Rows are points. Each table stands for the endless flat space through its points: a line for two points, a plane for three, and so on. Write the one point that lies in both, or say that there is none.

First (3 x 4)
|  .36 | -.11 |  .10 |  .05 |
|  .28 | -.09 |  .02 | -.11 |
|  .39 | -.21 |  .10 |  .13 |
Second (2 x 4)
| -.02 | -.35 | -.13 | -.19 |
|  .38 | -.20 | -.08 | -.19 |
They share: |  .22 | -.26 | -.10 | -.19 |

First (4 x 6)
|  .03 | -.31 | -.37 | -.43 | -.30 |  .36 |
| -.03 | -.44 | -.34 | -.41 | -.13 |  .39 |
|  .27 | -.46 | -.50 | -.37 | -.23 |  .28 |
|  .21 | -.67 | -.63 | -.63 | -.10 |  .39 |
Second (2 x 6)
|  .11 | -.39 | -.33 | -.15 | -.34 |  .31 |
|  .35 | -.12 | -.51 | -.27 | -.25 |  .13 |
They share: no point

First (6 x 8)
|  .18 | -.15 |  .23 | -.15 | -.24 |  .18 |  .27 |  .13 |
|  .37 |  .00 | -.02 | -.11 | -.70 |  .09 |  .16 |  .36 |
|  .00 |  .15 | -.30 |  .04 | -.45 |  .12 |  .08 |  .52 |
|  .17 | -.12 | -.17 |  .12 | -.47 |  .03 |  .47 |  .43 |
|  .06 |  .37 | -.20 | -.33 | -.24 |  .48 | -.27 |  .00 |
|  .13 |  .26 | -.52 | -.30 | -.11 |  .30 |  .05 |  .05 |
Second (3 x 8)
|  .13 |  .23 | -.09 |  .13 | -.50 |  .18 |  .58 |  .17 |
|  .10 |  .01 | -.15 |  .19 | -.42 |  .07 |  .65 |  .04 |
|  .22 |  .14 | -.16 | -.10 | -.39 |  .21 |  .32 |  .26 |
They share: |  .22 | -.01 | -.21 | -.11 | -.32 |  .15 |  .31 |  .20 |

First (3 x 9)
| -.17 | -.13 |  .39 | -.23 |  .07 |  .29 |  .19 |  .18 | -.05 |
|  .02 | -.10 |  .57 | -.33 |  .35 |  .01 |  .47 |  .00 |  .15 |
| -.26 | -.12 |  .37 | -.21 | -.05 |  .43 |  .09 |  .28 | -.11 |
Second (6 x 9)
| -.18 | -.16 |  .33 | -.57 |  .51 | -.13 |  .39 |  .05 | -.50 |
|  .17 | -.40 |  .30 | -.07 | -.41 |  .30 |  .09 | -.21 |  .45 |
|  .09 | -.24 |  .25 |  .15 | -.11 |  .57 | -.02 |  .06 |  .12 |
| -.24 | -.11 |  .27 | -.21 |  .26 | -.08 |  .33 |  .16 | -.06 |
| -.02 |  .15 | -.04 | -.31 |  .36 |  .13 |  .20 | -.05 | -.23 |
| -.01 | -.28 |  .68 | -.23 |  .40 | -.08 |  .41 |  .22 | -.54 |
They share: | -.09 | -.19 |  .27 | -.19 |  .15 |  .15 |  .21 |  .06 | -.07 |

First (4 x 11)
|  .14 |  .25 |  .07 |  .26 | -.20 |  .05 | -.07 |  .08 |  .02 |  .16 | -.24 |
|  .22 |  .21 |  .02 |  .14 | -.11 |  .03 | -.07 |  .07 |  .17 |  .16 | -.10 |
| -.08 |  .45 |  .05 |  .26 | -.38 |  .09 | -.49 | -.08 |  .26 |  .40 |  .02 |
| -.02 |  .28 |  .02 |  .18 | -.27 |  .11 | -.27 | -.05 |  .18 |  .28 | -.09 |
Second (6 x 11)
| -.21 |  .07 |  .10 |  .37 | -.20 |  .20 | -.09 |  .27 |  .24 |  .04 | -.37 |
|  .08 |  .75 |  .32 |  .32 | -.37 | -.01 | -.31 | -.50 | -.18 |  .67 | -.01 |
|  .00 |  .19 |  .40 |  .07 | -.47 |  .17 | -.37 | -.12 | -.20 |  .10 | -.16 |
| -.15 |  .53 | -.05 |  .43 | -.19 | -.23 | -.15 |  .03 |  .33 |  .56 | -.42 |
| -.05 |  .38 |  .14 |  .08 | -.50 | -.42 | -.48 |  .07 |  .17 |  .42 | -.60 |
| -.04 |  .10 |  .27 |  .27 | -.34 |  .30 | -.22 |  .11 | -.01 |  .00 | -.22 |
They share: |  .04 |  .33 |  .08 |  .30 | -.29 |  .07 | -.21 |  .03 |  .05 |  .24 | -.20 |

First (3 x 12)
|  .31 |  .31 |  .28 | -.23 | -.55 |  .16 |  .04 |  .11 |  .07 | -.30 | -.19 |  .26 |
| -.13 |  .14 |  .16 | -.61 | -.28 |  .03 | -.42 | -.40 |  .19 |  .15 | -.27 |  .04 |
|  .33 |  .24 |  .34 | -.15 | -.46 |  .17 |  .08 |  .14 |  .07 | -.21 | -.11 |  .24 |
Second (5 x 12)
| -.07 |  .28 |  .17 | -.31 | -.09 |  .20 | -.22 |  .29 |  .44 | -.04 |  .32 |  .33 |
|  .20 | -.07 |  .50 | -.11 | -.23 | -.09 | -.24 | -.37 | -.07 |  .00 | -.42 | -.06 |
| -.01 | -.09 |  .54 | -.22 | -.48 |  .21 | -.17 | -.43 | -.06 | -.09 | -.26 |  .23 |
|  .31 |  .09 |  .25 | -.47 | -.17 | -.21 |  .03 | -.15 |  .13 |  .35 | -.40 | -.15 |
|  .10 |  .27 |  .18 | -.23 | -.05 |  .08 | -.24 |  .22 |  .33 |  .01 |  .15 |  .14 |
They share: |  .12 |  .12 |  .31 | -.30 | -.28 |  .11 | -.13 | -.10 |  .13 |  .06 | -.11 |  .12 |

First (7 x 14)
|  .26 | -.26 |  .18 |  .31 | -.29 |  .20 | -.31 |  .19 |  .03 |  .02 | -.11 |  .15 |  .64 | -.63 |
|  .26 |  .23 | -.09 | -.42 |  .27 |  .36 | -.33 | -.33 | -.12 |  .25 |  .40 | -.57 |  .05 | -.02 |
|  .39 |  .47 |  .19 | -.38 |  .22 |  .31 | -.11 | -.31 | -.22 |  .31 |  .34 | -.39 |  .18 | -.09 |
|  .34 | -.09 | -.35 | -.41 |  .20 | -.30 | -.17 | -.87 |  .27 |  .36 | -.15 | -.05 |  .26 |  .09 |
|  .31 | -.09 | -.06 | -.12 |  .27 |  .26 | -.52 | -.08 | -.34 |  .28 |  .17 | -.35 | -.16 | -.28 |
|  .44 |  .40 |  .45 |  .01 | -.26 |  .23 | -.25 |  .10 | -.42 |  .47 |  .16 | -.33 |  .25 | -.27 |
|  .25 | -.53 | -.20 |  .16 |  .27 | -.10 | -.27 | -.28 |  .39 | -.16 | -.15 |  .13 |  .25 | -.71 |
Second (6 x 14)
|  .49 |  .20 | -.32 | -.23 | -.18 |  .57 | -.23 | -.49 |  .20 | -.37 |  .17 | -.24 |  .19 | -.58 |
|  .14 | -.43 |  .22 | -.06 | -.09 |  .23 | -.34 |  .13 |  .03 |  .40 | -.04 | -.18 |  .24 | -.28 |
|  .40 |  .04 | -.16 |  .01 |  .18 | -.09 | -.24 | -.48 | -.13 |  .10 |  .26 |  .12 |  .06 | -.09 |
|  .09 | -.52 |  .26 | -.30 | -.19 |  .25 | -.27 |  .03 | -.03 |  .31 | -.29 | -.28 |  .50 | -.60 |
| -.02 | -.45 |  .32 | -.10 |  .06 | -.35 | -.28 | -.26 | -.50 |  .40 |  .09 |  .15 |  .13 | -.21 |
|  .48 |  .12 | -.25 |  .03 |  .18 | -.03 | -.23 | -.52 | -.09 |  .04 |  .34 |  .11 |  .01 | -.04 |
They share: |  .32 | -.11 | -.04 | -.08 |  .10 |  .05 | -.26 | -.28 |  .02 |  .18 | -.03 | -.03 |  .29 | -.31 |

First (4 x 14)
|  .36 |  .15 |  .35 | -.34 |  .02 |  .10 | -.47 |  .47 |  .30 |  .20 | -.25 |  .00 |  .21 |  .40 |
|  .25 | -.36 |  .26 | -.23 | -.03 | -.35 | -.12 |  .42 |  .06 |  .47 | -.28 |  .13 |  .28 |  .32 |
|  .12 |  .10 |  .18 | -.18 |  .17 |  .08 | -.30 |  .25 |  .10 |  .17 | -.17 |  .07 |  .37 |  .37 |
|  .06 |  .11 |  .19 | -.22 |  .43 |  .19 | -.25 |  .22 |  .06 |  .04 | -.13 |  .13 |  .48 |  .46 |
Second (2 x 14)
|  .12 |  .07 |  .14 | -.40 | -.22 |  .02 | -.29 |  .42 |  .03 |  .33 | -.29 | -.20 |  .35 |  .23 |
|  .20 | -.05 |  .26 | -.12 |  .02 | -.10 | -.33 |  .26 |  .19 |  .25 | -.21 |  .04 |  .23 |  .31 |
They share: no point

First (2 x 18)
|  .06 | -.02 | -.14 |  .10 |  .34 |  .11 |  .11 | -.23 | -.26 |  .37 | -.16 | -.20 | -.17 |  .37 | -.31 | -.34 | -.30 | -.28 |
| -.26 |  .10 | -.38 |  .34 |  .10 | -.05 |  .19 | -.15 | -.14 |  .25 |  .08 | -.20 |  .07 |  .13 | -.11 | -.10 | -.10 | -.08 |
Second (4 x 18)
| -.23 | -.31 | -.58 | -.29 |  .23 | -.19 |  .15 | -.24 | -.20 | -.26 | -.58 | -.39 | -.10 | -.11 | -.57 |  .08 |  .03 | -.22 |
| -.28 | -.04 |  .02 |  .24 |  .08 |  .46 |  .13 | -.08 | -.48 |  .64 |  .10 | -.23 |  .08 |  .44 |  .13 | -.20 | -.16 | -.14 |
| -.14 |  .02 | -.22 |  .22 |  .14 |  .08 |  .21 | -.24 | -.20 |  .40 |  .02 | -.15 | -.04 |  .34 | -.15 | -.28 | -.18 | -.10 |
| -.15 | -.09 | -.46 |  .03 | -.01 | -.24 |  .45 | -.55 |  .08 |  .21 | -.08 |  .00 | -.15 |  .36 | -.39 | -.42 | -.07 |  .14 |
They share: | -.10 |  .04 | -.26 |  .22 |  .22 |  .03 |  .15 | -.19 | -.20 |  .31 | -.04 | -.20 | -.05 |  .25 | -.21 | -.22 | -.20 | -.18 |

First (5 x 20)
| -.19 | -.33 | -.48 |  .18 |  .13 | -.60 | -.20 |  .12 | -.57 | -.36 |  .07 | -.49 | -.25 | -.13 |  .79 | -.01 | -.46 | -.06 |  .22 |  .48 |
|  .09 |  .39 |  .60 | -.79 |  .44 | -.21 |  .08 | -.06 | -.44 |  .35 |  .38 | -.05 |  .02 | -.19 |  .11 | -.10 |  .28 |  .35 | -.28 |  .13 |
| -.66 |  .11 | -.34 |  .00 | -.06 |  .01 | -.07 | -.10 | -.12 |  .37 | -.46 | -.35 | -.12 | -.34 | -.07 | -.77 | -.16 | -.09 |  .10 |  .13 |
| -.40 | -.23 | -.28 | -.22 | -.22 | -.17 | -.55 |  .20 |  .06 |  .39 | -.10 | -.57 |  .18 | -.52 | -.23 | -.81 | -.12 |  .09 |  .10 |  .03 |
| -.30 | -.32 | -.19 | -.23 |  .01 | -.33 | -.46 |  .33 | -.18 |  .07 |  .15 | -.52 |  .06 | -.36 |  .05 | -.63 | -.14 |  .27 | -.08 |  .23 |
Second (4 x 20)
| -.31 |  .02 |  .06 | -.25 |  .09 | -.04 | -.25 | -.05 | -.49 |  .15 | -.03 | -.22 | -.02 | -.31 |  .30 | -.14 | -.11 | -.11 |  .15 |  .24 |
| -.16 |  .40 | -.47 | -.29 |  .33 | -.40 |  .06 | -.35 | -.39 |  .34 | -.15 | -.57 |  .07 | -.57 |  .20 | -.51 | -.13 | -.20 |  .43 | -.01 |
| -.35 | -.25 |  .35 | -.22 | -.15 |  .03 | -.38 |  .14 | -.48 |  .09 | -.09 | -.07 | -.24 | -.12 |  .15 |  .05 | -.12 | -.12 | -.09 |  .27 |
|  .01 |  .08 | -.16 | -.19 | -.04 | -.65 |  .09 | -.07 | -.07 |  .33 | -.15 | -.42 | -.31 | -.13 |  .00 | -.26 | -.13 |  .02 | -.03 |  .00 |
They share: | -.18 |  .10 | -.07 | -.23 |  .10 | -.27 | -.10 | -.09 | -.33 |  .22 | -.03 | -.31 | -.06 | -.27 |  .26 | -.21 | -.11 | -.03 |  .13 |  .17 |

First (5 x 24)
| -.31 |  .25 |  .29 | -.15 |  .54 | -.40 |  .12 | -.10 | -.10 | -.25 |  .04 |  .09 |  .01 | -.08 |  .00 |  .47 |  .10 |  .09 | -.26 |  .23 | -.36 |  .40 | -.06 | -.45 |
| -.23 |  .00 |  .21 | -.40 |  .31 | -.21 |  .01 |  .04 | -.11 | -.21 | -.30 | -.13 |  .32 | -.41 |  .05 |  .34 | -.17 |  .08 | -.21 |  .07 | -.22 |  .18 |  .16 | -.38 |
| -.09 | -.09 |  .24 | -.13 |  .31 | -.15 | -.12 |  .13 | -.02 | -.22 | -.03 | -.01 |  .40 |  .01 |  .37 |  .30 |  .24 | -.04 | -.52 | -.09 | -.22 |  .13 |  .25 | -.21 |
| -.05 | -.34 |  .04 | -.20 |  .41 | -.11 |  .12 | -.09 |  .15 | -.46 | -.13 | -.02 |  .40 | -.23 |  .20 |  .13 | -.04 |  .07 | -.27 |  .13 | -.20 |  .25 |  .32 | -.39 |
| -.02 | -.56 | -.09 | -.39 |  .19 |  .14 | -.06 |  .07 |  .07 | -.47 | -.42 | -.15 |  .66 | -.49 |  .20 | -.06 | -.28 | -.02 | -.20 | -.10 | -.11 |  .05 |  .57 | -.23 |
Second (5 x 24)
| -.64 | -.13 |  .04 | -.50 | -.02 | -.07 |  .10 |  .35 |  .17 | -.03 | -.75 |  .28 |  .68 | -.10 | -.20 |  .51 | -.38 | -.14 | -.77 | -.05 | -.04 |  .19 |  .41 | -.46 |
| -.23 | -.04 |  .05 | -.10 |  .36 | -.02 | -.35 |  .12 |  .03 | -.33 | -.30 | -.17 |  .24 | -.46 |  .16 |  .13 | -.14 |  .13 | -.22 | -.30 | -.33 |  .23 | -.11 |  .11 |
| -.21 |  .18 |  .15 | -.18 |  .44 | -.04 | -.13 | -.10 | -.33 | -.45 | -.08 | -.19 |  .56 | -.18 |  .16 |  .21 | -.26 |  .07 | -.48 | -.20 | -.35 |  .15 |  .45 | -.27 |
| -.27 | -.22 | -.27 | -.47 | -.05 | -.06 | -.08 |  .72 |  .35 |  .06 | -.65 | -.01 |  .45 | -.40 |  .12 |  .44 | -.46 |  .17 | -.31 |  .16 | -.39 |  .42 | -.07 | -.03 |
| -.17 |  .11 |  .09 |  .00 |  .49 |  .05 | -.45 |  .00 | -.11 | -.51 | -.11 | -.37 |  .26 | -.47 |  .30 |  .06 | -.17 |  .22 | -.24 | -.41 | -.39 |  .27 | -.15 |  .21 |
They share: no point

First (6 x 24)
|  .62 |  .13 | -.31 | -.53 |  .26 | -.05 | -.36 | -.38 | -.47 | -.34 | -.50 |  .36 |  .11 |  .14 | -.01 |  .27 |  .33 | -.19 |  .01 |  .61 |  .32 | -.37 |  .32 |  .10 |
|  .47 |  .06 | -.30 | -.60 |  .05 |  .47 | -.77 | -.69 | -.26 | -.49 | -.15 | -.17 |  .33 | -.17 | -.37 |  .64 |  .48 | -.48 | -.62 |  .41 |  .57 | -.96 |  .29 |  .32 |
|  .49 |  .05 | -.25 | -.61 | -.10 |  .36 | -.45 | -.47 |  .02 |  .00 | -.32 |  .06 |  .25 | -.48 | -.09 |  .40 |  .07 | -.14 | -.20 | -.18 |  .47 | -.36 |  .27 |  .22 |
| -.13 | -.61 | -.05 |  .32 |  .25 |  .67 | -.27 | -.07 | -.32 | -.31 |  .34 | -.02 |  .26 |  .04 | -.77 |  .48 | -.01 | -.71 | -.20 |  .09 |  .47 | -.31 | -.53 |  .40 |
|  .37 |  .05 | -.42 | -.61 |  .17 |  .43 | -.60 | -.62 | -.13 | -.34 | -.05 | -.16 |  .34 | -.25 | -.35 |  .50 |  .68 | -.55 | -.71 |  .46 |  .47 | -.88 |  .25 |  .33 |
|  .29 | -.06 | -.36 | -.45 |  .22 |  .46 | -.49 | -.45 | -.14 | -.20 | -.13 | -.11 |  .36 | -.25 | -.27 |  .38 |  .40 | -.43 | -.48 |  .28 |  .35 | -.63 |  .15 |  .22 |
Second (4 x 24)
|  .06 |  .01 | -.12 | -.19 |  .30 |  .17 | -.33 | -.08 | -.34 | -.39 |  .03 | -.07 |  .27 |  .01 | -.26 |  .33 |  .28 | -.56 | -.24 |  .19 |  .31 | -.47 | -.05 |  .52 |
|  .63 | -.25 | -.32 | -.42 |  .36 |  .40 | -.27 | -.39 | -.07 |  .00 | -.76 |  .33 |  .28 | -.12 |  .10 |  .11 | -.06 |  .02 | -.11 |  .23 |  .27 |  .05 |  .26 | -.21 |
|  .45 | -.16 | -.20 | -.36 |  .40 |  .39 | -.24 | -.22 | -.03 | -.14 | -.55 |  .14 |  .23 | -.15 |  .04 |  .11 |  .07 | -.18 | -.22 |  .24 |  .30 | -.14 |  .29 |  .05 |
|  .33 | -.15 | -.32 | -.32 |  .16 |  .12 | -.41 | -.43 | -.49 | -.14 | -.32 |  .35 |  .40 |  .08 | -.22 |  .39 |  .08 | -.18 |  .01 |  .17 |  .29 | -.17 | -.18 |  .05 |
They share: no point

First (2 x 24)
|  .35 |  .30 | -.27 |  .23 | -.38 | -.30 | -.03 | -.30 |  .28 | -.10 |  .37 | -.17 |  .02 | -.12 | -.21 |  .15 |  .11 | -.02 | -.25 | -.09 |  .26 |  .08 | -.21 | -.58 |
|  .23 |  .16 | -.11 |  .27 | -.34 | -.24 |  .03 | -.28 |  .18 | -.16 |  .25 | -.19 |  .14 | -.12 | -.27 |  .17 |  .19 | -.06 | -.25 |  .09 |  .18 |  .02 | -.07 | -.40 |
Second (4 x 24)
|  .22 |  .22 |  .17 |  .14 | -.21 | -.09 | -.17 | -.41 |  .39 | -.10 |  .48 |  .18 | -.28 | -.34 | -.24 |  .36 | -.02 | -.25 | -.17 |  .13 | -.13 | -.15 |  .23 | -.08 |
|  .35 | -.02 | -.32 |  .04 | -.69 | -.27 |  .06 | -.39 |  .12 | -.06 |  .10 | -.14 |  .17 | -.25 | -.33 |  .02 |  .35 |  .04 | -.22 |  .26 |  .36 | -.23 | -.43 | -.59 |
|  .17 |  .00 | -.19 |  .32 | -.45 | -.28 |  .18 | -.22 | -.01 | -.21 |  .02 | -.39 |  .45 | -.03 | -.33 |  .05 |  .39 |  .03 | -.28 |  .22 |  .32 |  .02 | -.20 | -.48 |
| -.14 |  .00 | -.12 |  .30 | -.45 | -.10 |  .13 | -.24 | -.04 | -.13 |  .04 | -.43 |  .54 | -.06 | -.06 | -.09 |  .56 | -.08 | -.05 |  .15 |  .13 | -.02 | -.02 | -.27 |
They share: |  .17 |  .09 | -.03 |  .29 | -.32 | -.21 |  .06 | -.27 |  .13 | -.19 |  .19 | -.20 |  .20 | -.12 | -.30 |  .18 |  .23 | -.08 | -.25 |  .18 |  .14 | -.01 |  .00 | -.31 |

First (7 x 24)
| -.32 | -.01 |  .24 |  .03 | -.22 |  .13 | -.47 |  .38 | -.34 |  .36 |  .01 | -.38 |  .10 | -.27 | -.13 |  .62 |  .03 |  .03 | -.45 |  .37 | -.08 |  .14 |  .09 |  .09 |
|  .20 | -.56 | -.17 | -.09 | -.29 |  .17 | -.14 | -.15 | -.80 |  .18 | -.21 | -.15 |  .29 |  .04 | -.08 | -.20 |  .25 |  .31 | -.18 |  .10 | -.23 | -.18 |  .10 | -.13 |
| -.01 | -.24 |  .09 | -.39 | -.01 |  .03 | -.25 | -.11 | -.44 |  .02 | -.27 |  .13 | -.06 | -.74 | -.15 |  .06 |  .11 |  .16 | -.35 |  .03 | -.01 |  .28 | -.04 |  .50 |
| -.44 | -.21 |  .08 | -.02 | -.38 |  .48 | -.18 |  .26 | -.67 |  .00 |  .09 | -.58 | -.17 | -.20 | -.48 |  .16 |  .05 |  .28 | -.05 |  .39 |  .08 |  .20 |  .03 | -.11 |
| -.46 | -.15 |  .30 | -.29 | -.40 |  .13 | -.39 |  .20 | -.40 | -.40 |  .29 | -.16 | -.08 |  .27 | -.41 |  .10 |  .19 |  .09 |  .05 |  .31 |  .42 |  .72 | -.31 |  .03 |
|  .11 | -.47 |  .69 | -.37 | -.04 |  .17 | -.26 | -.29 |  .03 | -.53 | -.28 |  .13 | -.11 |  .10 |  .22 |  .09 |  .21 | -.15 | -.01 | -.19 |  .01 |  .23 | -.30 |  .08 |
|  .13 | -.66 | -.09 | -.17 | -.37 |  .17 | -.17 | -.23 | -.85 |  .04 | -.19 | -.19 |  .25 |  .16 | -.09 | -.22 |  .31 |  .36 | -.06 |  .08 | -.15 | -.09 | -.01 | -.14 |
Second (6 x 24)
|  .05 | -.51 |  .23 | -.15 | -.46 |  .06 | -.27 | -.08 | -.45 |  .03 | -.36 | -.31 |  .01 | -.37 | -.30 |  .23 |  .14 | -.02 | -.36 |  .11 | -.11 |  .35 |  .56 | -.13 |
| -.11 | -.09 |  .40 |  .17 | -.14 | -.04 | -.30 |  .21 | -.03 | -.33 | -.31 |  .19 | -.19 | -.20 |  .15 |  .15 |  .05 | -.24 | -.64 | -.11 | -.14 |  .26 | -.07 |  .17 |
| -.05 | -.45 |  .48 | -.09 | -.44 | -.04 | -.14 |  .03 | -.37 | -.03 | -.35 |  .01 | -.15 | -.48 | -.11 |  .43 |  .31 | -.30 | -.56 | -.17 | -.10 |  .42 |  .33 | -.11 |
| -.07 | -.19 |  .08 | -.34 | -.14 |  .69 | -.08 |  .17 | -.49 |  .27 |  .12 | -.37 |  .11 | -.49 | -.44 |  .44 |  .17 | -.05 |  .11 |  .20 |  .01 | -.01 |  .03 | -.13 |
| -.08 | -.36 |  .35 | -.41 | -.71 |  .44 | -.22 | -.18 | -.35 |  .12 | -.27 | -.41 | -.02 | -.34 | -.19 |  .68 |  .12 |  .03 | -.42 | -.02 | -.33 |  .28 |  .04 | -.24 |
| -.10 |  .16 | -.01 | -.30 |  .11 |  .35 | -.02 |  .18 | -.49 |  .14 |  .16 | -.13 | -.10 | -.11 | -.06 |  .01 | -.24 |  .26 | -.13 |  .05 | -.28 | -.19 | -.26 |  .04 |
They share: no point
